Each row of a before or after table is a point. One or more steps were done to the points. Then noise was added and the rows were shuffled. The steps act on how far a point lies along the listed directions, d1 being the first. Write out the steps. A step turns or swaps two directions, mirrors them in a line or flattens them onto one, adds a multiple of one to another, or multiplies one. Angles are multiples of 10 degrees, from the lower direction toward the higher: turns from -170 to 170, lines from 10 to 170 but not 90. Use the fewest steps. Two steps may share a direction if one is a turn and the other turns, adds or multiplies; they go together, in the order done. Otherwise the lowest direction goes first.

Directions:
(1): [ -6.4 -28.4]
(2): [28.4 -6.4]
Before (12 x 2):
[[-2.4  5.5]
 [-3.1 11.3]
 [-2.0 -4.6]
 [-2.2  2.4]
 [ 1.4  1.3]
 [ 2.2 -2.5]
 [ 1.9 -7.8]
 [ 5.3  3.0]
 [ 5.5  2.3]
 [-0.8 -1.1]
 [ 5.2  3.8]
 [ 0.8 -1.7]]
After (12 x 2):
[[ -2.0   6.2]
 [ -1.4  -3.9]
 [  8.1  13.2]
 [  8.6   8.9]
 [ -4.2 -14.6]
 [  1.3   4.0]
 [ -0.1 -22.7]
 [  2.3  -6.6]
 [  8.8  10.7]
 [  0.9  -5.0]
 [ -1.0  15.3]
 [ -0.4  31.9]]
Steps: multiply d1 by 3; multiply d2 by 1.3

Directions:
(1): [ 14.8 -17.0  29.1  18.3]
(2): [ 13.3  23.3 -11.5  29.1]
(3): [ -4.9 -28.9 -24.2  15.8]
Before (12 x 4):
[[-1.6 -7.2  0.1 -5.7]
 [-1.0  4.9  2.0 -1.6]
 [ 1.5 10.2  7.9 -1.6]
 [-0.2 -0.8  1.2  0.4]
 [ 3.4 10.1 -0.2  7.4]
 [-0.7 -0.6 -2.3 -0.5]
 [ 0.7 -4.5 -0.6 -1.1]
 [ 1.1  2.0 -3.6 -0.5]
 [-2.4 -4.0 -4.1 -9.0]
 [ 4.1  4.8 -4.3  8.1]
 [-4.1 -0.8  3.7 -5.3]
 [-1.4 -1.4 -2.8 -2.8]]
After (12 x 4):
[[  1.1  -2.2   0.6   1.4]
 [ -3.6  -4.0   3.8  -3.6]
 [  3.6  13.4   1.5   5.1]
 [  1.8 -10.9   2.9  -2.6]
 [  2.5  -0.2   1.7   1.9]
 [  3.7   7.2  -2.5   6.2]
 [  1.2  12.0   7.1  -2.6]
 [  1.0  -5.0   0.5   1.0]
 [  0.0   4.2   5.4   0.1]
 [ -0.9   0.1  -0.4  -0.7]
 [ -0.3 -10.1  -1.1  -5.0]
 [  0.4  -3.5  -2.4  -1.1]]
Steps: multiply d1 by -1; add -0.3 times d2 to d3

Directions:
(1): [28.2 11.9  2.5  5.1  1.2 44.1 16.7 24.5 -4.0]
(2): [-26.8  16.8 -40.7   2.3  23.8   5.0  -8.6  21.3  -5.2]
(3): [-11.2  13.9 -17.5 -15.5 -21.5  29.2  -1.9 -36.1  18.0]
(4): [ 13.7  25.7 -18.5  35.0 -17.4 -22.4  22.7  -7.3   4.2]
(5): [ 16.9  15.3   4.3  19.2  -4.7   4.3 -53.1  -3.4  -5.7]
(6): [-35.4   9.8  31.3  28.3   0.2  11.8   2.4   7.5  21.8]
Before (13 x 9):
[[  0.4  -2.3  -3.3  -3.0  -0.9   1.1  12.5  -4.2   3.4]
 [  0.8   0.3  -3.2  -7.0   3.4   3.7   2.6  -0.9  -2.2]
 [ -1.2  -2.7  -1.8  -1.6   5.4  -2.9  -9.4   1.9  -2.6]
 [  2.7   0.4   0.0  -0.5   6.2   0.6  -7.2   4.4  -4.8]
 [  2.8   4.5 -13.5  -4.7  -1.2   6.4   1.4  -5.0  -2.3]
 [  3.7  -2.9   3.5   1.0   0.6   0.4   1.5   5.4  -3.4]
 [  1.0  -3.5   3.4  -5.0   2.5   2.2 -11.1  -0.2  -5.2]
 [ -0.2  -4.2   0.5   1.5   5.1  -3.5  -5.8   5.5  -2.3]
 [  1.9  -3.7  -2.5  -4.2   1.6  -3.0  -7.4  -2.6  -4.0]
 [  4.1  -2.3   3.0   6.0  -4.7  -1.6   7.4  -0.5   1.5]
 [ -2.8  -4.2   1.2   0.7   3.6  -4.8  -0.5   2.5  -3.4]
 [  6.3  -0.3   0.7  -0.2   0.2  -0.8  13.2   1.5  -2.9]
 [ -2.3   3.1  -2.2  -0.5  -3.5   6.8   8.7  -4.2   3.5]]
After (13 x 9):
[[ -1.6  -5.2  -3.2  -0.5   0.3 -12.9  -0.5  -3.9  -3.3]
 [  3.5   1.5   8.3  -0.6  -3.0  15.5   5.2  -0.4   3.3]
 [ -4.9   4.6   5.5   7.1   0.7  11.8  10.8   6.1   3.8]
 [ 11.1   1.2  -0.2   2.1  -0.7   5.7   1.8   5.8  -5.3]
 [ -0.8   7.0  -9.8   6.3  -0.9  -7.4  -0.6  -2.2  -3.0]
 [  5.7  -5.5   6.5   1.3  -0.3   6.3  -5.6   2.8  -2.2]
 [  1.0  -2.4  -7.7  -0.2   2.5 -11.1   0.5   0.2  -1.8]
 [  2.2  -1.9  10.7   1.7  -2.5   5.4   4.0  -3.2   4.5]
 [  2.3   4.4  -6.3   3.4   4.9  -0.2   3.6   4.8  -3.3]
 [ 12.6  -0.7  11.8   2.8   0.9  13.1   4.5   8.6  -3.8]
 [  3.3   5.3   3.4   4.5  -1.0   4.4   8.9   1.2   1.1]
 [ -6.9  -0.2  -8.2   3.2   1.9 -13.6  -0.1  -2.6   0.8]
 [ -8.5   1.0  -3.9   6.4   0.8 -14.8  -2.5  -3.1  -0.1]]
Steps: multiply d1 by 3; turn d2 and d5 by -70 degrees; turn d4 and d6 by 150 degrees; turn d3 and d6 by 40 degrees

Directions:
(1): [-19.1  34.5 -21.2   9.4 -33.3   4.5   8.3  17.7  15.7  32.5  -3.3  12.8]
(2): [-32.6 -16.6 -25.0 -24.8  21.1 -22.7  16.3  -1.1 -25.9  20.8  10.1   8.0]
(3): [-14.2   0.9  49.5  12.3  -5.9  11.1  32.5  -3.4 -22.6  20.6   1.3 -10.7]
(4): [  1.7  37.5   8.3 -15.7  10.5 -29.0  18.7 -16.6   1.1 -17.2 -37.7   7.9]
Before (10 x 12):
[[-2.0 -2.7 -2.6 -2.2  4.7 -2.9  4.9 -3.9 -7.5  0.1  2.9  2.0]
 [-3.8  4.0  3.1 -2.1  3.6 -7.4  4.5 -2.5 -3.4  1.5 -4.6  2.3]
 [ 1.8  3.7 -1.2 -0.5 -1.2 -0.1 -4.4  1.1  1.6 -2.2 -2.8  0.0]
 [ 5.2  9.9 15.0 10.6 -7.4  4.6  4.1  1.0  1.3  5.1 -2.0 -1.8]
 [ 2.2 -7.4 16.2  7.2  2.1  5.0 -0.2 -1.4 -3.9 -1.6  5.1 -7.1]
 [-3.8  4.7 -1.3 -1.8  1.0 -0.5  3.0  3.1  1.6  3.5 -1.6  0.8]
 [-0.6 10.5  3.8  0.2 -6.1 -2.0  2.9 -1.3  4.5  1.2 -6.1  1.3]
 [ 3.9 -4.6  6.4  1.6 -3.0  8.1 -2.9 -0.2  1.6 -2.1  3.9 -0.5]
 [ 0.7 -9.8  7.4  1.1 -0.2  5.2 -0.9  1.5 -3.1  0.8  6.7 -3.6]
 [-6.8  6.0  7.5 -1.6 -1.4 -1.9  9.5 -0.2 -3.0  3.9 -2.7 -1.6]]
After (10 x 12):
[[ -6.5   3.0  -7.8  -1.1  -0.1  -2.9   7.3  -1.0  -5.9   5.6   2.6   4.6]
 [  0.7   5.3   4.2   2.0  -1.7   4.2   1.0   3.9   5.2   1.0  -1.3  -1.0]
 [  1.7  -2.0   3.8   1.2  -0.3   3.1  -3.7   1.2  -1.4  -1.2   1.1  -2.6]
 [  6.0   3.7  14.7   5.3  -5.5   4.6   0.4  -2.8   4.3  -3.2  -3.7  -3.7]
 [ -5.7   4.3   5.5   2.2  -1.0  -2.1   5.9   0.5  -2.8   6.4  -1.8   1.3]
 [ -3.4  -0.2  -4.9  -9.3  13.1 -14.4   1.1  -6.3  -3.7  -6.8  -4.7   1.4]
 [ 14.9   7.9  13.6   3.9   3.9  -3.4  -1.8  -6.8   3.2 -12.5  -8.8  -2.0]
 [ -1.7  11.0   7.8  -0.9  -2.7  -2.2   7.0  -0.4   1.5  -1.1  -6.7  -1.8]
 [  3.0  -3.9  -2.1  -6.9   4.9  -1.5  -3.1  -3.6   0.0  -7.3  -0.9   2.6]
 [ -1.1  -1.1  -8.5 -10.1   5.9  -9.0  -1.9  -0.8  -0.1  -3.9  -2.0   2.7]]
Steps: turn d1 and d2 by -70 degrees; multiply d2 by 1.6; swap d3 and d4

Directions:
(1): [-29.4   7.6  14.2   7.9  -7.2 -10.8  19.1  -7.7  -2.7  35.7 -55.7  11.7
   6.1  -9.1 -17.4  20.9  19.5  -8.5]
(2): [  8.4 -12.7  41.7 -31.8  36.4  27.7  17.6   3.3  -9.2   4.6  -1.2  33.3
  -1.3 -16.7  -9.8 -12.3 -21.3   4.2]
(3): [  0.9 -13.3 -33.5 -23.9  25.3  27.3  13.1  -2.6   4.8  -8.0 -12.6 -23.7
  17.2  14.0 -27.2   2.5  33.1  32.3]
Before (13 x 18):
[[ -2.9   1.7   6.3   3.6  -3.0  -3.9  -2.4  -2.5  -1.4  -4.7   3.8   3.9
   -2.3  -2.0   2.8  -1.7  -8.3  -3.8]
 [ -2.1   3.2  -0.4   0.4  -2.0   0.1   0.9  -0.9   0.5   2.1   1.8  -2.8
    5.0   3.0   1.2   0.1   0.6  -4.1]
 [ -4.8  -0.6   4.3  -3.7   4.6   3.8   4.1  -1.6  -2.1   4.3  -8.5   0.0
    3.8  -0.6  -7.6   3.6   4.6   1.0]
 [ -0.8   3.5   2.1   4.4  -2.4  -4.3  -3.1   1.6   0.6   0.6  -1.7   3.8
   -2.2  -2.5   3.8   1.3  -3.9  -4.5]
 [ -3.8   2.3   3.5   3.0  -4.6  -8.8  -1.4  -1.0  -0.8   3.9  -4.2   1.4
   -1.0  -1.6  -1.0   1.5   2.0  -4.5]
 [  2.1   5.8  -6.5   6.6  -5.8  -6.0  -6.4  -0.9   1.3  -5.7   4.1  -9.4
   -1.4   4.1   4.8  -1.6   2.1  -3.3]
 [  3.2  -3.2  -6.1   1.3  -3.5   0.0  -0.4   1.8   1.7  -9.0   4.0  -2.9
   -2.5   5.4   1.1  -0.9   1.3   0.1]
 [ -1.2   0.4   0.6   0.8   4.2   4.3   1.5  -1.6  -5.0   1.3  -6.0   2.6
    0.2   1.3  -4.4   3.3   0.3   2.3]
 [  1.0   0.6  -1.7   0.4  -1.7   1.0  -2.1   0.1  -1.7   0.5   0.5  -4.7
   -1.2   1.9   1.2  -1.2   1.3   0.7]
 [ -6.8  -0.2   3.7  -1.0  -1.1  -2.4   5.6  -1.8  -0.6  11.2  -9.3   5.5
    0.0  -4.4  -2.6   2.0   3.2  -5.7]
 [  2.0   2.2   5.5   3.6  -6.5  -5.3   0.3  -2.0  -0.2   3.3   4.8   4.3
   -3.9  -2.2   4.0   3.1  -7.8  -5.9]
 [ -7.4  -1.4  15.2  -7.8   7.7   5.9  12.5  -0.7  -5.0  14.4 -18.8  12.9
    1.5  -7.7 -10.6   1.9   1.4  -1.3]
 [ -7.4  -1.1  -3.9  -2.0   5.1   4.3   5.2  -2.4  -0.1   4.1 -12.4  -3.9
    6.4   4.2  -7.8   4.4   9.1   3.3]]
After (13 x 18):
[[ -7.6   4.2   2.5   6.0  -7.9 -11.0  -0.4  -2.1  -0.7   8.2 -10.1   0.0
   -0.3  -1.1  -1.9   4.5   5.5  -5.7]
 [ -2.9   3.4  -0.5   0.3  -2.5   0.0   1.4  -1.2   0.0   1.9   0.9  -3.0
    4.8   3.1   1.1   0.3   0.4  -5.1]
 [ -3.2   0.2   4.1   0.4   4.8   4.7   3.7  -2.0  -5.9   4.2 -10.1   4.3
    0.2  -0.1  -5.7   5.1   0.8   2.3]
 [ -2.3   4.7  -0.9   7.6  -5.9  -6.9  -3.8   1.4   1.4   1.4  -3.5   1.0
   -2.2  -1.0   4.3   3.2  -1.5  -5.2]
 [ -8.5  -0.3   8.6  -4.6   5.9   4.4   7.2  -2.9  -2.7   9.8 -16.4   4.2
    4.1  -3.2 -11.3   5.7   5.9   0.3]
 [  4.3   5.3  -9.1   6.6  -6.5  -4.9  -8.5   0.1   2.2  -9.1   8.9 -11.6
   -0.8   5.4   7.2  -2.4   0.8  -2.7]
 [-12.7   2.2   5.1   1.7  -2.8  -5.9   9.0  -3.7  -1.6  18.6 -21.2   7.1
    1.2  -5.4  -5.9   7.0   8.1  -7.7]
 [  6.6  -3.9  -6.0  -0.6  -2.3   1.8  -2.1   2.8   1.4 -12.8  10.3  -4.0
   -3.0   6.0   2.7  -3.5  -1.2   1.2]
 [-16.8   1.1  21.0  -6.5   5.9   2.2  19.6  -3.7  -6.6  26.8 -37.8  17.4
    2.7 -11.1 -16.2   8.4   7.8  -4.4]
 [  1.6   0.4  -1.3  -0.4  -1.0   1.5  -2.3   0.9  -1.8  -0.3   1.8  -4.0
   -1.1   2.0   1.7  -1.9  -0.1   0.7]
 [-11.7  -1.2   4.2  -5.2   9.2   6.0  11.1  -3.4  -1.9  11.3 -22.2   2.7
    7.1   0.5 -12.1   6.9   9.7   2.2]
 [  0.6   3.3  -0.4   8.2 -12.1  -9.3  -1.8  -2.8   0.7   2.0   5.2   0.2
   -4.2   0.0   5.6   4.5  -5.5  -6.6]
 [ -2.2   2.9   1.4   6.9  -6.3  -7.0  -5.1  -2.4  -0.6  -6.6   6.3  -0.4
   -2.0   0.1   4.7  -2.2  -6.8  -3.6]]
Steps: multiply d1 by 2; add 0.7 times d3 to d2

Directions:
(1): [ 19.8   0.9 -17.0  15.5  26.1   1.1  33.3 -46.1  10.7  13.6  38.9   6.2
 -13.1  13.9  28.4 -19.9  18.3  11.9 -10.7 -16.9 -21.4 -13.2 -19.7  -0.4]
(2): [ 10.8 -10.8 -31.5   7.4 -13.5 -20.5  30.1  -3.7  21.9   3.1 -27.1 -42.0
   5.4  -7.5 -14.8 -16.4 -15.0 -11.7  25.7   3.8 -32.4  38.4 -11.6   9.8]
(3): [ -4.6   2.1 -40.2  -9.4  32.6  22.6  -0.3 -32.7  -9.7  20.8 -29.1   5.7
  -9.6 -35.4   1.9   7.5   0.7  -3.8  -0.9  45.6  26.5   1.0   3.7 -12.3]
(4): [-27.1 -18.6  -4.1 -30.1   8.5  10.0  -4.9  -1.5 -15.6   6.8  35.4 -33.9
 -21.9   6.8   5.7 -38.5 -18.7  -9.0  -2.3  -1.6  19.5  11.5  31.1  36.0]
(5): [ 10.5 -43.6 -12.7 -10.9 -19.0  31.0  10.1  19.7  22.1   1.4  16.7  -1.4
  19.7   4.1 -23.5   3.6  17.1   1.8 -27.3  40.1 -17.2 -31.5  -6.9  18.1]
Before (11 x 24):
[[  0.2   0.8   0.6   2.7  -1.6  -1.0  -4.8   3.9   3.0   0.1 -10.5   3.7
    4.9  -6.5  -1.4   7.6   2.6  -2.2  -1.4   4.3  -1.0  -2.9  -3.4  -3.0]
 [  2.6   3.7   7.2   4.6  -5.3   0.7  -4.8   5.6   3.1  -6.2  -3.9   8.3
    3.4   1.1  -1.4   5.8   1.6   2.0  -3.4  -1.4   0.2  -4.4  -1.3  -5.5]
 [  0.7  -0.6   1.9   2.0  -1.6  -6.3   5.6  -1.7   0.6   0.6   6.3  -9.5
   -3.4   4.0   3.5 -10.1  -5.2  -2.2   5.8  -8.1  -6.2   8.1   1.3   5.1]
 [  0.0   1.1   8.2   3.7  -2.8  -6.7  -1.1   2.0  -0.3  -0.5   6.6   1.5
   -0.1   4.5   5.0   0.1   1.7   0.8   1.8 -11.8  -0.8   1.6  -1.4  -1.2]
 [  4.4  -1.5   2.4   1.9  -3.9   6.4   0.8   2.6   4.4   0.1  -3.0   5.2
    3.5   0.0  -0.4   8.8   4.3   2.6  -4.7   0.7  -5.2  -7.6  -6.4  -2.2]
 [ -2.6   2.2   3.5   0.8   0.4   1.1  -3.4  -1.4  -2.6   1.2   1.3   3.3
   -0.3   2.7   3.2   1.2   2.4   2.7  -1.5  -2.0   0.8  -1.5   1.0  -3.0]
 [  1.3   6.1   0.2   5.2  -1.8  -1.9  -2.6   2.8  -0.2  -2.5  -9.0   7.8
    2.0  -2.0   1.9   8.9   3.3   1.7   0.9  -0.2  -0.6   0.5  -6.1  -7.0]
 [ -6.2   1.7   4.6  -2.5  -0.4  -4.6   1.1   1.9  -2.0  -1.8   4.1 -10.7
   -3.4   3.8   1.7  -8.4  -6.8  -0.5   3.1  -7.2   2.3   5.3   7.4   5.3]
 [ -1.3   2.9   2.5   1.8  -1.7  -9.0   0.8  -5.6  -3.8   0.9   5.7  -8.0
   -7.0   4.3   8.8  -9.0  -4.2   0.9   5.4 -14.7  -1.2   6.6   4.3   5.6]
 [  1.9   4.4  10.7  -0.1  -4.9   3.3  -5.4   6.0  -0.3  -4.9   1.3   8.9
    5.9   3.4   0.9   5.1   2.4   2.2  -2.9  -2.5   2.0  -7.2  -0.2  -0.1]
 [ -2.4   3.1   0.9  -3.1   6.6  -3.5   3.2  -7.7  -4.0  -1.1   9.4  -6.4
   -9.2   5.3   5.8  -9.0  -4.0   1.0  -0.1  -8.7   0.7   6.5   2.0   4.2]]
After (11 x 24):
[[  0.5   7.5  16.7   0.7  -4.6   1.8  -8.3   7.5  -2.9  -6.7   4.1  12.4
    4.9   5.8   3.2   5.3   2.4   2.9  -2.9  -8.5   4.3  -8.7   1.0  -1.5]
 [ -0.1   3.4   4.1   2.6  -0.9   5.4  -7.0   5.2  -1.7  -3.2  -2.9  15.1
    3.2  -0.7   2.2  12.6   8.2   3.8  -6.8   3.5   3.9  -9.3  -4.7  -6.8]
 [ -1.9   4.9   4.8   2.1   2.7   0.7  -9.6   2.5  -1.2   0.3  -8.5   9.8
    2.6  -6.9   2.1   9.3   3.3  -0.5  -3.8   2.5   5.3  -6.0  -1.2  -5.9]
 [  3.9 -14.0  -3.5  -0.2 -12.3  -2.5   8.5   2.7   7.6   0.3  10.0 -15.1
    1.4   7.2  -1.3 -10.2  -0.6  -0.4  -0.9  -3.6 -13.7   0.8  -0.1  14.0]
 [  3.7  -9.5  -0.9   2.1  -8.2  -5.8  10.7   3.2   7.6  -0.7   8.0 -14.9
    1.0   7.2  -2.2 -12.0  -4.1  -3.0   4.4  -3.9 -14.4   7.3  -1.8   9.7]
 [  0.7   6.2  14.0   3.9  -3.9   1.9  -9.5   6.8   0.3  -7.3   0.5  14.3
    2.8   3.3   0.9   7.3   3.2   3.9  -6.4  -4.9   4.1  -9.3   0.2  -6.6]
 [  0.8  10.0  10.7   3.4   1.6   2.3  -5.6  -1.0  -3.7  -0.5  -2.4  11.9
   -1.6   0.4   7.3  10.1   2.4   4.0  -2.1  -9.0   2.8  -6.1  -2.9  -7.4]
 [ -2.4  -0.4   3.2   0.1  -0.7   2.8  -3.0   0.2  -1.4   0.9   2.7   3.2
    0.7   3.5   1.9   1.5   3.8   3.2  -3.8   0.4   0.0  -4.0   1.2  -1.6]
 [  2.2  -9.7  -6.9  -4.5  -1.4   0.6  11.5  -2.1   5.7  -0.7   9.6 -14.1
   -3.2   6.0  -3.4 -11.2  -2.1  -0.3  -3.0   0.7 -10.2   4.3  -1.7  10.8]
 [ -1.6  -8.9  -1.2  -2.9  -8.7  -3.8   8.0   7.4   6.4  -2.3   4.1 -18.5
    2.1   5.5  -5.5 -10.9  -6.3  -2.2   2.2  -1.5  -7.9   5.9   3.2  11.1]
 [  1.9  -6.1  10.2   2.5  -8.5  -3.4   0.2   8.5   4.2  -2.1  12.6   1.4
    4.7   8.5   1.0   0.5   4.8   2.1  -3.1  -8.9  -5.6  -4.6  -2.1   2.9]]
Steps: add 1 times d4 to d2; multiply d3 by 1.6; multiply d5 by -1
